Every row gives one point. The last column is the point's height on a tilted bowl or saddle (a function of degree 2), plus a little noise. Count its main directions that bend up, bend down and stay straight.
In the rows, zero is written as 128.

Points (17 x 4):
[[151 161  97 113]
 [174 125 159 118]
 [ 96 137 109 110]
 [140 109  57  84]
 [116 157  95 112]
 [147 107  72  97]
 [154 127 169 121]
 [137 130  91 116]
 [140 110  52  79]
 [125 132 116 125]
 [ 87  79 105  81]
 [119 166 160 113]
 [106 164 175 101]
 [ 62 138 120  82]
 [161 161 160 115]
 [126 139 101 120]
 [ 44  89 152  42]]
Directions: 0 up, 3 down, 0 straight

Points, 25 rows:
[[160 128 114 144 114]
 [ 65 160 173 141  83]
 [149 130 174 127 106]
 [123 149 229 164  56]
 [ 97 149 135 113 112]
 [128  64 101 128 100]
 [ 67 155 142 143  96]
 [ 44  85 113  67  72]
 [116 154  84 171  93]
 [ 87 126 128  98 110]
 [153 115  87 158 105]
 [129 161  78 136 103]
 [201 129 116  51  60]
 [176 124 107 122 110]
 [112 144 153 173  98]
 [129 175 134 147 102]
 [190 149 155 103  92]
 [121 110  88 161 105]
 [ 75 107 172 108  97]
 [176 114 101 125 109]
 [150 139  90 128 113]
 [ 88 132 137 140 111]
 [115  97  81 130 108]
 [ 99 184 122 156  89]
 [134 170 140 138 106]]
Directions: 0 up, 4 down, 0 straight

Points:
[[107 110 181  91 163 166 168]
 [131 137 121  91 145 150 139]
 [ 93 157 135 133 152 194 148]
 [123 146 140 141 172 158 126]
 [167 151 114 150 172 180 129]
 [126 126 149 102  99 120 144]
 [162 165  57 176  79 181 175]
 [115 124 124 155 116  71 161]
 [107 169  96  63 136  82 154]
 [186 131  90 145 121 145 152]
 [121  84 113 130 151  37 178]
 [144  95 109 140  75 128 148]
 [114  99 122 118  80 116 149]
 [178 113  78 142 128 138 151]
 [160 112 150  86 145  50 210]
 [131 106 197  98  97 135 156]
 [ 89 168 137 102  80 227 192]
 [ 70 144 101 144 182 134 140]
 [123 133 155  68 123 124 161]
 [103  71 204 124 118  87 162]
 [ 98 100 119 124 101 121 149]
 [163 153 157 107  91 173 117]
 [199  88  81 102 107  93 186]
 [135 130 161 191 115 127 168]
 [ 74  88  89 133  73 171 181]
 [145 126 115 137 136 102 151]
 [160 140 147 104 149 111 143]
 [113  87 147  90 138  78 173]
 [112 140 123 131 108 151 140]
 [102 143  47 124 122 155 138]
 [ 87 125 119 147 136 107 145]
 [136 155 152 189 102 157 161]
 [120 177 119 108 106 156 115]
 [ 65 141 190 115 167 123 139]
 [206  95 178 134 154 151 148]
 [116 148 149 134 195 117 124]
 [ 89  85 170 195 125 156 195]
 [146 169 175  90 151 135 105]
 [134 110 107 208 109 131 202]
 [135 114 154 124  68 111 147]
 [154 119 187 130 144 132 134]
 [ 63 194  77 145 156  99 125]
 [100  68  80 145 108 126 132]
 [117 121  99  99 164 125 143]
 [ 79 141 145  68 121 112 167]]
Directions: 2 up, 1 down, 3 straight

Points (60 x 9):
[[131 102 152  79 153 123 117 143 147]
 [130 109 129  92 170 114 143  86 132]
 [142  28 119  86 119  46  87 123 114]
 [147 116 146 111 128 158  83 120 149]
 [104  82 146 139  98 104 183 159 158]
 [185 127 131 162  74 132 115 145 124]
 [191  70 157 122 132  98 128 110 154]
 [135 147 148 128 121 174 113  71 147]
 [107 120 139  98 183 129 122  66 141]
 [108  69 114 184 136 144 119 101 123]
 [ 98 135 154 138 159 184 125 146 122]
 [114 150 153 121 112 132 128 146 136]
 [175 102 104  57 192 218 120  80 249]
 [144 118 152 143 133 111 123  91 139]
 [167 179 121 147 129 178 187  98 127]
 [ 97 119 110 152 131 148 202 176 155]
 [171 129 122 128  77 110 137  69 132]
 [104 142 138  74 171 144 166  99 154]
 [135  97 189 156  94 143 117 112 129]
 [173 121 173 183  82 154 134 144 107]
 [143  56 179 111 187  89 118 139 125]
 [141  91 121  68 114  95 103 130 135]
 [101 151 155  15 164 101 110 163 159]
 [ 78 127 152 174 125 204  95  91 135]
 [ 72 182  99 180 122 131 166 223 223]
 [ 87 154 141 168 144  96 111 158 169]
 [145 126 112 159 117 200  78 161 147]
 [113 131 112 115 122  55 162 131 157]
 [149 180 158 132 165 191 146 145 112]
 [102 156 104 102 112  95 136 146 156]
 [ 97 133 134 133  91 120 118 114 140]
 [140  59  88 147 147 127 212 140 167]
 [165 181 186 152 129 180 153 123 107]
 [141 164 167 145 138 159 123 120 125]
 [129 173 154 161 140 153 101 163 136]
 [ 85 136 106 107 158  59 113 138 139]
 [154 130 150 109 211 151 154 162 124]
 [193 162 185 163 135 164 163 147 118]
 [225 166 124 166 149 149  96 112 155]
 [134 146 114 145  89 113 124 118 129]
 [ 95  97  98 193  89 114 143 168 163]
 [104 138 105  93 167 218 202  61 193]
 [113 112 154 162 114 142 140 118 123]
 [105 104 134 104  83 131 157 202 172]
 [ 78 133 139  82 107 146  95 164 168]
 [148 125 119 162  77 134 109 181 140]
 [120 140  92 109  90 155  95 189 168]
 [141 123 102 138  85 129 167 117 144]
 [193 111  91 129 155 102 151 125 150]
 [147  79 104  75  80  77 118  76 121]
 [175 106 124 166 128  93 138 170 172]
 [ 59 110  91 107 130 149 146 167 189]
 [ 84  91 137 110  86 132 151 132 156]
 [130 177 140 110 113 100 157 150 156]
 [156 126 112 113 101  76 124 198 181]
 [160 150 124  99 185 105 135 151 134]
 [108 144 108 167 117 146 134  92 126]
 [116 139 108 138 150 119  55 116 154]
 [ 67 141 152  83 140 160  91 162 177]
 [163 145 182 125  95 155  89 146 119]]
Directions: 4 up, 2 down, 2 straight

Points:
[[130 127 131 122 122 119 165 118 115]
 [135 156 196 202 208 106 122 149 115]
 [176  91  97 116 126 152 101 151 100]
 [133 175 140 104 137  98 156 100 102]
 [132 168 112 116 120 212  98  88  84]
 [ 74 149 163 109 157 117  87 119 149]
 [166 179  88 150  80 134 129  61 109]
 [142 113  87 126 124 104  77  61 146]
 [181 155  73 174 151  13 117 173 211]
 [155 149 129 102 133  56 122 105 145]
 [120 177  73 162 129  77 103 149 136]
 [159  74 150 104 158 129 114 139 136]
 [104 137 103 148 191 129 117 126 108]
 [129 114  59 111 119 148 193 179 166]
 [ 80 134 154 112 140 155 130 102 115]
 [109  87 136 156  63 141 150  58 188]
 [ 94 146 200 110  97 120 140  93 143]
 [ 89 156 102 140 130 103  97 122 120]
 [134 150 135  87 149 201 124  94  80]
 [ 94 129 157 116 149 110  71  61 174]
 [153 186 113 139 112 140 129  85  74]
 [148 137 102 130 130 114 112 142  99]
 [169 127 128 156 155 122 101 145  89]
 [ 95  63  94  83  83 167  85 177 140]
 [126 113 121 112 172 136  95 106 115]
 [130 119 130 122 123 163 136 160 100]
 [163 119  45 127 166  70 173 143 211]
 [141 122 234 152 132 146 148 147 167]
 [ 87  88 113 137 132  91 115 121 169]
 [177 110  87 134 113 158 108 145  98]
 [190 124 111 164  98 212 136 169 125]
 [142 154 170 207 120 155 182 135 111]
 [139 180 132 201  91 117  83 163 101]
 [115 111 118 168 161 122 141 195 130]
 [127 108 116 134 208 131  88 191 129]
 [159 112 149 119 163 167  84 107 106]
 [116 133 109 142 152 133 145  96  99]
 [ 98 134 105  98 161  34 125 147 210]
 [153 146 149 109 117 143 176  93 104]
 [113 118 168 160 141  88  81 104 154]
 [120 141 115 164  95  70 120 101 135]
 [162 146 126 111 133  95 140 202 147]
 [ 90 143  97 189 115 174 188 100 136]
 [182  63  57 155 144 208  76 130 105]
 [117 127  98  78  94  96 167 172 167]
 [121 135  93 159 186 136 158 152  99]
 [159 135 132  99 128 114 141 128 111]
 [149 107 114  94 125 144 108 152 102]
 [152 149 121 167 106 143 106 139  85]
 [160 131 128  92 126 153 140  83  97]
 [173  56 126 151  93 187 168 150 162]
 [116 104 147  65 155  90 143 165 186]
 [ 61 135 106 119 108  81 142  88 164]
 [202  97  74 120 189 121 163  91 163]
 [140 124 177 141 108 134 165  92 129]
 [131 108 167  86  85 140  98 101 127]
 [ 83 150  97 162  73 155 122 114 134]
 [110 157 145 157 171 148 144 134  82]
 [126 137 193 131 101  95 158 194 174]
 [145 107 155 116 171 119 203 120 163]
 [ 82 144  84 127  94 100 146 156 152]
 [145 146 185 104 176 195 130 168 124]]
Directions: 5 up, 0 down, 3 straight
